Each wall is flat, endless, passes through zero and stands at right angles to its row. A trip goes straight from one point to another. List the walls that it crosses, first one first.

Walls:
(1): [ 10 -25]
(2): [26 12]
(3): [21  7]
(4): [ 13 -32]
(5): [ 2 21]
(6): [-16 -95]
(7): [43 64]
(8): [ 5 21]
(9): [ 4 10]
Trips:
[-92  48] to [25 19] => 7, 2, 3
[  0 -26] to [  8 -14] => 3, 2
[13 48] to [19 57] => none

Walls:
(1): [-56 -17 -65  18]
(2): [ 18 -36 -26  11]
(3): [-2 -3  3 14]
(4): [59 24 -5 13]
(5): [  1 -19  -8  12]
(6): [-46  22 -47 -95]
(7): [ 34 -26   1  35]
(8): [ 23 -48 -33   9]
(9): [-26   0 -23  31]
Trips:
[ 35 -34  36  29] to [ 23  -6 -27  19] => 9, 1
[-23  -4 -13 -24] to [-17  38 -12 -28] => 9
[ 27 -50  -5 -18] to [-10 -28   7  34] => 4, 3, 1, 9
[ -9  49  50 -24] to [11 37 -1 -5] => none
[-21  -6  12  10] to [  9  30 -19  26] => 7, 4, 5

Walls:
(1): [-66  53  31 -38  23  32   4  29 -11]
(2): [ 14 -40 -31 -38  26   1  33  40  89]
(3): [-23 -32   2  16 -66  10 -11 -72 -22]
(4): [ 45  -1 -18  15  12 -49 -10 -24 -12]
(5): [-20  18 -29 -42  37 -10  -6 -13  70]
(6): [-29  36 -21  11  19  38  33 -66   2]
(7): [-72  -9  -6  -3  -5  -7  26  18 -60]
(8): [ 25  -2  18   4  13   6  53 -31 -51]
(9): [ 34   8  25 -14  -9  25  14 -35  -2]
(10): [-30   1  31   9 -26 -27  19   7  52]
Trips:
[  9  38   4 -19 -64   1  -9  18  -3] to [ 22   1 -20  27 -14 -15  42 -37  -2] => 1, 4, 8, 6
[-49 -36 -14  17   4  40  -9  12  31] to [-52  63 -48 -12  12  25  -7  13 -32] => 10, 3, 2

Walls:
(1): [  8 -10   6 -14  18  -9   9 -19   3 -34   4 -28 -16 -20]
(2): [-12  -6   3 -19  17  -7  37   0  14 -18  17  21  -5  23]
(3): [-48  17 -19  26   9  38  12 -40   8  22  30 -27  25  18]
(4): [-87 -19 -67  11  34   0 -14 -28 -49 -25 -29 -20  14  -1]
(5): [  5 -47 -35 -13  -2  -7  12 -33 -42  18 -33  17 -26 -44]
(6): [  4  16   0 -11  12  12  -7 -23  -9  -5   4 -32  65   4]
(7): [ 44  21  27  43 -15  25   4   4   3 -19 -26  37 -38  12]
(8): [-29  -2  11 -32  -6  -3 -19 -40   5 -18  -2 -17 -28   4]
Trips:
[-25 -47 -37  23  17 -42  50  23  -7 -29  10  50 -20   6] to [ -1  -8   2  31 -22  -9 -32 -44  11 -20 -10 -21  -3 -20] => 7, 8, 2, 3, 6
[ 34  15 -28  18 -19 -56   3  21 -10  29  34  -1  10  16] to [ 27 -35   7  19  22  11  -4   7  -6  20   7  19 -23 -35] => 5, 7, 1
[ 64 -12  12  38  11  18  57   3  19 -19 -55  14  -8 -18] to [-11 -16  -4  34  -9  -7 -18 -18  37  52 -34 -36  62  12] => 2, 6, 1, 3, 5, 7, 4
[ 11  40  -3 -17 -19 -13  28   5  -1   4 -56 -28 -28 -43] to [ 42 -22   1   0  25  34  56  29 -26   0   8  33   1  10] => 8, 2, 1
[ 28  31  37  47   2  -8   0 -20 -44 -27 -16  34  -8 -18] to [ 40  28  -6  12 -13   5  24  28 -13  37  16  -3   0 -27] => 1

Walls:
(1): [  7  15  -1 -52  41   6  -5 -13   4 -15 -30   0 -52  18   5  46 -11 -27
  55  17]
(2): [ 64  20  21 -66  50 -43  42  -7  31  28  19 -23  -8  10  36   4 -89 -18
 -38 -64]
(3): [ 33  -8 -11  15 -50  -1  -2  70  71  18 -19 -31  14  23 -15  44 -11  -7
 -45   9]
(4): [-26  -8  43   0  41   5 -46  15 -24 -83  22 -11 -29 -23   7 -21   4  19
  31  10]
(5): [ 34 -11 -10 -80 -28  -5 -42  30  35  -7 -12 -11  11   8 -18  32  10  37
  72 -12]
(6): [  4  22 -34  40  -1 -24  55  20  -9   4  45  33 -18   1   9  28 -24 -24
 -35  66]
(7): [-22  50  18 -85 -13   7  -7  75 -44  56   7  61 -14 -32 -53 -55  14 -49
  22  55]
(8): [-17  23  -3  29 -23 -20  15 -52   5  46 -30  63  18  -4 -50 -55 -60   1
  41   9]
Trips:
[-18  33  -7  18   8   7  -3 -34  32  -9  60  35 -36  12  -2  44   6 -14
 -46   0] to [ 18 -74  77  23  -3  15  21 -22 -39 -50 -44  39  20  20  11 -14 -68   0
 -56  36] => 1, 4, 3, 8
[  8 -34   9  29 -28  15  40 -10 -53  69  19  40 -28   6  53  33 -35  28
  35  35] to [ 37  -3 -21  33   2  13 -44   0 -21   9  69 -57  54  29 -40 -66 -30   0
 -11  29] => 1, 7, 3, 4
[ 16 -12   8  21 -36 -42   6  22 -56   4  27   5  28 -26 -25 -25 -11 -24
   2   1] to [ 35  63 -19  46  29  13  34  73  64   6  12  17  -1 -31  16  57  56  39
 -66 -24] => 3, 8, 2, 7

Walls:
(1): [ 25  12  18   8  -1 -13  36  23 -53  60  20 -28 -38 -29   3  -7  59  17
 -19  15   2   0 -24 -25  94 -29 -11  12 -20  -5 -12 -10   3  11  20 -54
 -12 -15 -43 -60  -2 -13  14   1  -9  13 -38 -29]
(2): [-11 -47   9   8 -20 -12  -7   7 -10  18 -31 -39 -37 -37 -19  -2  53 -14
   5 -34  23  -3  22  -1 -46  18  12   2  42 -26 -29 -37   3 -20  31 -23
 -43  11  15  -3  31  -8  16  26 -16  -9   1  14]
(3): [ 34  -5  69   2 -16  17 -29  20 -43 -21 -11 -45  13 -44  20   4   6  -2
   1 -26 -20   3  -4 -17  40 -18  -5   9  27   7 -27  21  -2   9  -9 -46
  20 -18  -8  -4  20 -49  36  27 -11 -16 -31  39]
(4): [-38  -2  42  63   9  13 -47  22 -39 -24   7 -11  36  39  25 -42 -49  -6
   1 -21  31 -41   6   6  20 -23  17  23  25  -9  40 -20 -10 -21  16  27
  10 -26   8  23  38  -6  15  20  31  -7  12 -31]
(5): [-45   5   6  37  15  -6  26   6   9 -34 -47  44   2 -10 -14  10  46   6
  10  48  54  19  12   0  49   4  21 -11   6  21 -11 -21  -4 -62  18  -6
  47  34 -34  40 -53  18 -19 -29   6   8 -10  25]
(6): [-16  25 -32  -1 -71 -11   5  10 -17  16  23  44 -10  47  48   1  42 -12
   4  -1 -35  -6 -23 -16  -5   6 -17 -30  32  18   2   0 -15  47 -13  -3
 -11 -10  34   4 -13  -9 -17 -10 -34  16  -3  13]
(7): [-13  -2 -26 -33  -9  16 -36  18  55  19 -10  15  51 -45  -3  18  -4  23
 -28   3   3 -33 -11 -54  50   9  22  52   1 -48  46  -9 -54  15 -12  16
 -14  -9  -3 -24  43  14  -6 -54  21  -3  -1 -54]
Trips:
[  7  41  -5  27  27  28 -43  25 -25  19  -5  13  38  -6  11 -63   7 -15
  14  30   1   3 -30  34  -1 -26   5 -12 -16  14  10   3 -50 -20 -24  -1
  17 -14   4  32  10  -8   1   4  16  22  54  18] to [ 19  10  28  16 -10  -7 -29  17  -3   5  -9 -24 -12 -22   1  -7 -16  23
 -68   8  57  24 -23   7 -17  33   4  29 -11  -8 -11   7  15 -65 -52 -21
   1  13 -33  32  -2  18 -36  -6  32  -9  -6 -15] => 6, 7, 2, 1
[ 14  72  45  -7   8   5 -28  -9 -34  49  40  12   4  10  38 -58  19 -32
   0 -19 -26  -3 -37 -26 -26   0 -24  -1  10 -52  42  13   3  -1   4  11
 -12 -17   0  21   0  54  51 -19  37 -32  50  22] to [ 26 -22  26  30  -6   7  -1  14   5  16  -1   8 -16 -11 -21  45  17 -71
 -36 -27 -56   3   8   3 -13 -33  83  16  23  32  -2 -36  33 -29 -28  -4
 -17 -48 -16  28  20  -8 -20   5   5   3 -22 -22] => 2, 7, 6
[-15 -26  36  11  20   9 -24 -10  21  35 -16 -15 -24 -23  13   7  33  14
  16  18  21   7   1 -52  17   4   3   3   2  16 -44   1 -10  36   5  31
 -22 -10 -22 -24 -11  37  14   0  12  -5  -9  27] to [ 39  30 -32  26   9 -22   9 -13 -53 -18  19  -9   9 -12  22  34   6  48
  45 -37 -28  21   5  53  -8 -12  30  14  -2 -13  45  10  21  12   2 -29
 -24  29 -27   0  -8 -10  -8  -4  -4  18  16  45] => 7, 5, 6, 2
[-11 -29  13 -42 -20 -29   0  22  60   5 -23   7  -3 -19 -12  17 -29  41
  29  -8  23 -43 -28  35 -17  20   6   3  -6   1  -3  18 -18  -3   8  41
   2   6  26 -42  32  15  11   8 -19 -72  -2  -8] to [-27 -18   5 -28  21 -24  -7  -1  14  25 -35 -60 -20  -4   5  -3  30   5
   4  -1  -5 -41  35 -39  19  -6   5  -9  20 -52 -21   6  -2  56  42  23
  23  -8 -20  -7 -25 -24 -45  25  41  -9  19  -2] => 1, 3
[-41 -25  13  -1  -5  11   2   2   7  35  26 -23  -5   4  13  20  -7   2
   9  37  -6 -10  17 -25 -39  34  42   8   3 -32  14  -4  68 -25 -28 -31
 -20  40  -9  21   6  30  17 -33 -19 -29 -21 -29] to [-62   1 -17 -19 -26  15  24 -10   2   8   6   9 -24  -6 -12 -17 -41  -5
  15  -2  10  16  34   6  27 -25  14 -22  25  40   9   8  37 -26   4  25
  19  27   2  50  -6   9  35  -9  23  11 -18   6] => 4, 7, 2
